Each row is a point. Each copy is the shape, with its points in the same order, stretched, turned, moved and blurred by noise. Is it also mirrored, or only turned?
(in the rows, 128 means zero)

Shape:
[[90,58],
[116,172],
[131,156],
[137,150],
[113,168]]
Copy 1:
[[203,112],
[110,158],
[114,140],
[115,127],
[117,155]]
Copy 1 is: mirrored
Copy 2, 5 rows:
[[88,56],
[156,157],
[134,150],
[128,156],
[161,144]]
Copy 2 is: mirrored
Copy 3, 5 rows:
[[149,37],
[135,156],
[122,147],
[118,133],
[146,156]]
Copy 3 is: mirrored

Shape, 8 rows:
[[161,93,133],
[156,118,88],
[166,127,143],
[193,138,130],
[124,103,79],
[146,122,77],
[134,139,177],
[68,167,104]]
Copy 1 (8 x 3):
[[150,153,166],
[175,136,117],
[147,120,166],
[176,113,169],
[158,153,95],
[171,138,100],
[103,112,170],
[103,96,54]]
Copy 1 is: mirrored
Copy 2:
[[132,90,134],
[87,103,127],
[129,112,159],
[108,102,180],
[88,106,93],
[78,110,114],
[156,145,156],
[91,196,92]]
Copy 2 is: mirrored

Shape (7 x 4):
[[95,148,143,140],
[125,125,170,33],
[145,139,129,173],
[127,110,132,122],
[146,122,169,175],
[139,128,112,151],
[159,142,149,133]]
Copy 1, 7 rows:
[[112,155,152,134],
[109,173,106,25],
[153,127,132,149],
[116,118,125,105],
[171,133,161,122],
[130,113,116,142],
[155,148,120,110]]
Copy 1 is: only turned
Copy 2:
[[105,126,161,126],
[84,190,150,71],
[160,106,125,133],
[112,123,124,92],
[171,111,149,105],
[137,114,114,130],
[157,144,134,111]]
Copy 2 is: only turned
Copy 3 (7 x 4):
[[122,176,127,147],
[124,174,149,42],
[166,138,145,166],
[127,126,155,115],
[159,156,177,164],
[152,121,139,145],
[175,151,148,132]]
Copy 3 is: only turned
Copy 4:
[[76,122,156,122],
[141,89,152,7],
[101,116,102,162],
[136,126,132,119],
[115,66,124,162],
[120,141,105,144],
[118,90,99,120]]
Copy 4 is: mirrored

Shape, 9 rows:
[[143,72,101,165,61,171],
[158,168,120,94,117,141],
[124,134,128,81,113,83],
[96,103,136,134,92,193],
[157,160,160,110,127,67],
[163,119,125,126,168,79],
[99,81,121,131,86,196],
[117,167,104,118,135,82],
[154,157,142,161,106,120]]
Copy 1, 9 rows:
[[227,90,149,154,126,125],
[97,145,154,170,142,167],
[85,140,160,159,129,97],
[160,87,130,129,84,168],
[95,192,159,160,120,113],
[115,170,129,123,158,87],
[176,76,136,126,97,153],
[85,147,110,183,131,109],
[155,167,128,174,110,153]]
Copy 1 is: mirrored
Copy 2 (9 x 6):
[[121,86,108,182,60,189],
[143,102,133,93,137,148],
[108,114,118,83,120,108],
[98,80,131,176,137,168],
[119,159,147,73,129,112],
[149,168,120,113,132,98],
[97,72,112,188,119,176],
[142,111,155,80,125,75],
[138,140,172,114,112,143]]
Copy 2 is: mirrored

Shape (13 x 8):
[[165,126,123,150,142,177,103,89],
[125,97,107,150,86,106,182,146],
[108,167,101,125,148,162,90,95],
[145,161,133,108,123,152,74,94],
[127,153,120,175,121,87,131,126],
[121,84,72,84,162,136,116,162],
[148,112,137,147,75,91,165,134],
[136,131,171,143,115,158,181,88],
[173,167,135,128,99,188,127,74],
[140,103,123,133,129,84,183,106],
[128,144,99,122,131,123,99,148],
[157,146,85,101,191,153,120,157],
[149,140,172,174,120,111,140,145]]
Copy 1:
[[119,93,123,151,95,153,201,81],
[149,137,92,167,119,103,80,102],
[68,109,113,160,128,158,196,122],
[57,93,139,121,101,146,191,116],
[127,135,116,188,120,84,145,133],
[131,101,83,106,141,193,131,166],
[147,131,130,146,98,81,93,102],
[135,134,155,178,134,130,151,50],
[95,134,142,145,83,151,204,50],
[157,123,118,139,155,105,121,107],
[101,118,114,137,114,152,142,169],
[144,140,129,120,114,204,192,173],
[144,117,169,190,101,102,138,132]]
Copy 1 is: mirrored
Copy 2:
[[160,119,130,185,154,166,94,110],
[129,120,65,167,104,84,157,179],
[96,159,132,165,122,164,85,78],
[132,124,130,152,104,161,46,83],
[135,162,127,184,117,68,122,145],
[88,149,55,110,180,147,92,148],
[164,103,86,163,90,69,126,172],
[160,95,138,147,95,139,177,118],
[182,108,123,180,88,176,100,84],
[145,113,91,143,139,60,161,132],
[115,164,99,148,125,122,74,136],
[140,200,92,121,169,171,91,121],
[171,139,150,161,101,99,127,170]]
Copy 2 is: only turned

Shape, 12 rows:
[[181,133,90,131,139,138,131,90,112],
[112,186,81,58,128,127,151,195,155],
[137,117,109,144,126,171,124,135,144],
[144,141,126,148,170,136,133,140,128],
[92,125,77,44,139,122,180,156,97],
[143,130,104,151,137,142,148,113,160],
[155,103,119,137,137,111,118,110,162],
[153,141,151,115,148,161,123,103,160],
[104,118,156,121,68,84,112,134,62],
[147,134,130,139,112,129,171,115,132],
[81,137,114,97,81,109,123,122,80],
[52,142,140,128,77,71,111,100,63]]
Copy 1:
[[189,99,122,148,159,116,168,174,129],
[141,189,197,93,72,115,158,203,154],
[141,99,149,149,137,135,106,154,102],
[117,109,149,123,162,120,149,148,119],
[155,160,129,64,54,131,182,192,107],
[148,93,148,143,142,91,127,153,114],
[128,79,123,145,136,116,125,157,146],
[146,97,167,150,137,143,158,123,144],
[107,162,25,164,96,131,123,141,98],
[138,110,123,165,124,86,154,153,100],
[153,171,61,127,82,124,123,144,103],
[132,177,10,124,94,100,109,107,100]]
Copy 1 is: mirrored
Copy 2:
[[120,176,121,173,123,118,115,76,116],
[42,180,110,89,79,130,228,134,101],
[108,163,134,159,112,166,124,156,122],
[116,167,124,114,156,137,135,113,137],
[56,157,164,135,101,59,203,137,75],
[110,153,144,150,115,168,129,109,171],
[137,149,120,135,99,136,102,109,165],
[122,181,154,109,84,166,93,106,133],
[143,67,126,141,106,132,134,135,58],
[131,144,157,153,107,174,165,114,134],
[85,85,139,150,99,125,133,121,66],
[96,33,147,134,122,130,118,92,72]]
Copy 2 is: mirrored
Copy 3, 12 rows:
[[139,115,110,169,168,97,119,79,72],
[87,167,161,69,132,101,65,70,117],
[161,108,107,121,136,126,138,79,114],
[147,134,106,107,163,135,131,114,127],
[51,103,134,93,142,118,48,90,95],
[141,114,130,117,165,108,154,80,115],
[158,101,143,134,153,91,134,114,112],
[162,133,149,121,150,136,152,95,73],
[69,119,83,186,72,119,118,162,109],
[106,121,116,116,143,102,161,110,89],
[57,122,114,180,96,130,99,96,108],
[31,128,104,215,95,147,125,120,138]]
Copy 3 is: only turned

Shape, 17 rows:
[[146,140,154,102,102,133,135,126,168,108,108],
[136,164,121,118,136,156,141,114,156,117,127],
[123,140,109,101,115,117,102,145,140,113,165],
[84,158,127,166,130,143,129,153,108,143,145],
[130,162,132,124,79,141,110,103,116,109,130],
[81,146,107,156,180,131,159,155,81,171,137],
[134,154,153,105,137,159,97,102,145,113,163],
[95,172,124,130,126,155,164,126,123,151,172],
[149,91,175,88,110,144,123,115,103,92,110],
[139,144,137,129,115,159,118,108,146,56,144],
[150,139,132,149,91,179,122,139,151,108,170],
[149,117,99,82,153,157,148,144,64,136,81],
[106,78,95,124,145,144,121,106,85,173,96],
[157,115,120,138,156,111,122,127,75,187,128],
[150,131,138,123,134,142,95,125,123,110,97],
[129,125,103,126,155,124,139,115,51,162,102],
[94,138,76,183,175,90,175,125,88,181,173]]
Copy 1, 17 rows:
[[137,128,104,124,85,124,120,124,155,162,142],
[117,136,104,99,117,145,152,104,150,158,136],
[83,128,116,149,126,149,122,104,160,119,125],
[110,168,183,149,176,169,145,101,109,150,127],
[95,124,121,125,105,166,102,97,94,151,148],
[119,166,198,116,221,145,162,122,119,116,122],
[127,127,101,125,102,158,128,58,142,133,141],
[96,147,172,109,174,141,139,62,140,167,145],
[146,108,149,118,48,125,97,115,120,95,152],
[98,134,110,120,46,149,144,81,116,137,116],
[97,106,142,155,89,171,152,73,140,174,150],
[119,127,162,78,127,145,138,175,129,70,180],
[127,87,185,85,157,201,117,166,146,90,135],
[144,84,137,132,197,148,132,145,111,97,148],
[141,127,105,131,96,166,135,142,117,114,139],
[120,113,162,91,178,152,127,155,91,83,146],
[90,112,177,109,249,131,163,112,114,126,82]]
Copy 1 is: only turned
Copy 2:
[[137,89,108,145,158,141,128,149,145,73,149],
[141,124,129,175,155,153,132,115,125,92,157],
[127,92,163,173,103,157,81,144,126,122,153],
[75,140,172,127,91,134,148,106,102,117,140],
[137,140,138,119,128,133,93,121,112,84,154],
[79,158,172,131,97,126,183,107,116,188,122],
[174,132,184,183,148,145,115,129,120,73,136],
[134,144,178,139,111,145,146,93,138,120,182],
[158,103,145,99,187,125,127,172,126,99,116],
[148,90,151,166,182,135,105,117,82,75,168],
[145,105,168,137,129,176,122,127,85,60,193],
[106,162,129,105,184,155,139,156,134,176,110],
[129,150,143,83,131,185,145,121,137,176,57],
[145,162,146,105,82,136,163,161,109,179,96],
[122,128,128,150,149,138,126,153,103,99,104],
[116,175,136,94,127,128,149,130,114,196,91],
[129,133,160,126,52,120,177,88,99,228,141]]
Copy 2 is: only turned
Copy 3, 17 rows:
[[146,117,146,124,124,148,102,89,121,119,128],
[130,154,146,101,149,151,120,114,110,105,144],
[128,137,153,97,148,122,74,141,139,122,155],
[89,166,111,140,157,146,107,161,130,100,170],
[113,159,124,114,119,140,91,126,133,116,109],
[67,158,127,145,167,128,144,191,105,107,191],
[106,153,157,90,148,158,75,101,110,122,139],
[93,176,143,118,142,148,128,143,140,123,178],
[105,81,116,115,99,143,91,91,103,156,115],
[125,140,111,74,135,141,82,82,116,102,129],
[138,159,99,106,144,150,84,90,131,146,143],
[112,107,120,119,112,138,146,188,76,149,140],
[78,104,106,142,161,133,148,184,118,170,113],
[79,142,142,153,156,100,116,147,78,158,138],
[121,122,124,120,143,141,89,123,86,113,117],
[71,139,126,139,136,109,143,182,86,136,131],
[57,177,137,139,190,74,148,161,121,118,185]]
Copy 3 is: only turned
